Each row is a point. Each copy is the shape, with its points in the same order, stretched, turned, moved and blurred by noise. Say if it was mirrored as well.

Shape (6 x 3):
[[-0.25 -0.26 -0.60]
 [ 0.19  0.65 -0.33]
 [-0.63 -0.39 -0.05]
 [ 0.57 -0.36 -0.08]
 [-0.32  0.04  0.09]
 [ 0.13 -0.34  0.47]]
Copy 1 (6 x 3):
[[-0.51 -0.41 -0.21]
 [-0.46  0.54  0.25]
 [-0.19 -0.28 -0.77]
 [ 0.28 -0.40  0.41]
 [-0.11  0.14 -0.48]
 [ 0.48 -0.14 -0.22]]
Copy 1 is: mirrored
Copy 2 (6 x 3):
[[-0.03  0.01 -0.57]
 [-0.08  1.02 -0.23]
 [-0.35 -0.40 -0.08]
 [ 0.72  0.38  0.06]
 [-0.36  0.15  0.08]
 [ 0.29  0.05  0.51]]
Copy 2 is: only turned

Shape (11 x 6):
[[-0.71  0.75  0.46  0.21  0.11  0.31]
 [ 0.02  0.33  0.37  0.26  0.04 -0.02]
 [-0.56  0.61  0.36 -0.08 -0.40  0.29]
 [-0.12 -0.29  0.11  0.15  0.12  0.03]
 [ 0.30 -0.43 -0.70 -0.45  0.41 -0.47]
 [ 0.33  0.40 -0.09  0.46 -0.15  0.50]
 [ 0.53  0.27 -0.06  0.09  0.16 -0.22]
 [ 0.55  0.10  0.27  0.13 -0.17  0.14]
 [ 0.29 -0.41 -0.25 -0.80  0.63 -0.28]
 [ 0.39 -0.14 -0.23 -0.04 -0.07 -0.48]
 [-0.45  0.34  0.28 -0.27 -0.07  0.25]]
Copy 1:
[[-0.96  0.31  0.55 -0.64  0.32  0.13]
 [-0.41 -0.12  0.34 -0.22  0.11 -0.21]
 [-0.48  0.65  0.61 -0.55 -0.02  0.03]
 [-0.27  0.05  0.06  0.27  0.37  0.05]
 [-0.03  0.04 -1.12  0.18  0.18 -0.26]
 [-0.29 -0.44  0.34 -0.36 -0.42  0.34]
 [-0.17 -0.43 -0.22 -0.29 -0.09 -0.34]
 [ 0.17 -0.39  0.32 -0.18 -0.17 -0.16]
 [ 0.25  0.01 -0.99 -0.14  0.56 -0.21]
 [-0.03 -0.05 -0.37  0.18 -0.14 -0.50]
 [-0.34  0.52  0.27 -0.47  0.23  0.06]]
Copy 1 is: mirrored
Copy 2 (11 x 6):
[[-1.24  0.53  0.00 -0.02  0.04  0.09]
 [-0.33  0.38  0.16  0.20 -0.05 -0.08]
 [-0.97  0.55 -0.18 -0.12 -0.46  0.00]
 [-0.04 -0.26  0.14  0.00 -0.06  0.07]
 [ 0.75 -0.46 -0.24 -0.55  0.35 -0.40]
 [-0.07  0.35 -0.53  0.62 -0.03  0.12]
 [ 0.33  0.36 -0.07  0.16  0.23 -0.33]
 [ 0.27  0.41 -0.03  0.32 -0.19  0.15]
 [ 0.62 -0.22 -0.01 -0.91  0.43  0.08]
 [ 0.53 -0.04 -0.05 -0.06 -0.04 -0.53]
 [-0.69  0.31 -0.15 -0.36 -0.22  0.13]]
Copy 2 is: only turned
Copy 3, 11 rows:
[[-0.67  0.25  0.52  0.69  0.58 -0.22]
 [-0.39  0.07  0.16  0.26 -0.05 -0.39]
 [-0.39  0.36  0.77  0.46  0.26  0.03]
 [-0.18 -0.55 -0.06  0.10  0.08  0.04]
 [ 0.41 -0.35 -0.75 -0.71  0.33  0.32]
 [-0.57  0.24 -0.27  0.37 -0.43  0.03]
 [-0.11  0.18 -0.33 -0.21 -0.12 -0.30]
 [-0.38 -0.01 -0.01 -0.09 -0.58 -0.29]
 [-0.05 -0.46 -0.43 -1.09  0.48  0.22]
 [ 0.30 -0.18 -0.30 -0.29 -0.17 -0.15]
 [-0.37  0.07  0.50  0.17  0.39  0.08]]
Copy 3 is: mirrored
Copy 4:
[[-0.46  1.20  0.03  0.82  0.09  0.22]
 [ 0.04  0.82  0.28  0.38 -0.02 -0.17]
 [-0.45  1.06  0.04  0.58 -0.34  0.53]
 [ 0.09  0.08  0.40  0.31  0.14 -0.08]
 [ 0.12 -0.43 -0.21 -0.71  0.34 -0.55]
 [ 0.51  0.71 -0.16  0.59 -0.23  0.00]
 [ 0.41  0.51  0.20  0.01  0.02 -0.60]
 [ 0.63  0.58  0.43  0.32 -0.15 -0.09]
 [ 0.21 -0.15  0.02 -0.88  0.65 -0.18]
 [ 0.23  0.00  0.30 -0.30 -0.17 -0.49]
 [-0.24  0.74 -0.04  0.17  0.00  0.43]]
Copy 4 is: only turned
